Rows are points. A path goes straight from each point to the next, and from the last back to the first. The post is the endless flat space through its rows: a point in 2 columns, a line in 3, a plane in 4, and so on, so that a path can go around it. How many times does the path go around the post? Going back the other way cancels.

Post, 2 rows:
[0.1 -4.0 -2.7]
[-1.0 1.3 2.8]
Path:
[2.2 0.1 -2.1]
[1.1 -3.7 -5.6]
[-0.9 -3.9 -4.0]
[-3.3 -3.6 0.3]
[-0.6 -4.0 3.4]
[2.1 -5.3 -1.7]
[2.5 -3.9 -6.1]
[-0.7 3.5 1.4]
[-4.9 0.6 -0.8]
[-2.5 2.6 5.2]
[0.1 -1.8 3.6]
[3.7 -0.8 1.7]
[2.0 -3.8 -4.5]
[-0.3 0.0 -5.4]
[0.8 -2.7 -4.0]
[3.4 0.6 3.8]
[-0.5 -3.4 3.5]
[-1.3 -2.0 7.2]
[0.7 -1.6 3.6]
Times around: 2

Post, 8 rows:
[3.3 -3.4 0.8 0.1 0.8 -0.8 -0.7 3.5 -3.9]
[1.6 0.0 -1.4 1.6 0.1 4.4 -0.2 2.8 -3.1]
[2.0 -5.4 -0.3 -0.2 2.9 6.5 5.6 -3.8 1.2]
[-3.5 3.3 -7.9 5.6 -4.4 1.4 -0.4 -3.5 -3.6]
[-2.6 -4.8 2.3 -2.7 5.4 2.8 4.3 -0.3 1.1]
[-1.0 0.1 -1.1 -4.7 -4.8 -1.0 -5.3 -2.7 -6.4]
[0.3 2.4 -3.0 1.3 3.9 0.3 -1.3 -7.5 1.2]
[0.9 -4.5 3.2 -0.4 1.4 2.6 -0.6 2.6 -0.2]
Path (20 x 9):
[-3.1 2.7 -7.3 2.8 2.1 3.2 1.7 -2.1 1.8]
[1.1 -1.2 0.5 -1.2 -2.9 -0.6 0.1 0.7 -3.3]
[2.7 -2.5 4.3 -0.9 5.0 2.3 5.5 1.0 -2.7]
[6.7 -1.9 -0.8 8.1 5.7 -1.2 -0.2 -1.6 -4.7]
[-0.6 -2.8 -3.1 2.6 1.1 1.4 0.0 -7.0 -1.3]
[-1.2 1.8 -7.8 2.6 -1.4 4.1 -2.2 2.7 -1.6]
[-1.0 -0.6 -4.1 -2.2 -0.7 -1.1 1.3 -1.7 -3.2]
[-2.1 2.0 3.9 -0.6 4.8 -0.7 0.4 -2.1 3.3]
[-4.3 -2.7 0.1 1.8 0.5 1.2 4.5 0.9 -2.6]
[1.6 -2.3 0.6 1.4 2.8 -2.9 -2.0 1.6 -4.1]
[0.7 -1.5 -3.7 0.5 1.5 2.5 -3.4 1.7 -0.6]
[2.2 -3.9 1.6 -1.7 -2.1 2.8 -3.0 -1.0 1.5]
[0.4 -1.3 0.0 0.3 -3.4 5.7 2.8 0.7 -2.9]
[-1.7 -3.8 1.4 -0.4 -0.9 1.6 0.0 -3.7 -2.7]
[0.2 0.5 -4.1 3.4 1.2 0.2 -2.7 -2.4 -2.7]
[-4.1 -7.8 -6.1 1.6 1.3 -0.9 5.1 1.0 0.5]
[2.4 1.4 0.7 1.2 0.4 3.0 -4.1 0.4 1.3]
[-4.5 4.4 1.8 1.7 0.7 0.5 -1.6 -7.7 0.1]
[-3.9 -6.5 6.6 -4.4 3.0 1.0 1.1 5.6 -3.5]
[-2.3 -5.3 -6.0 2.6 -3.7 0.6 0.9 -1.8 -4.5]
Times around: 4
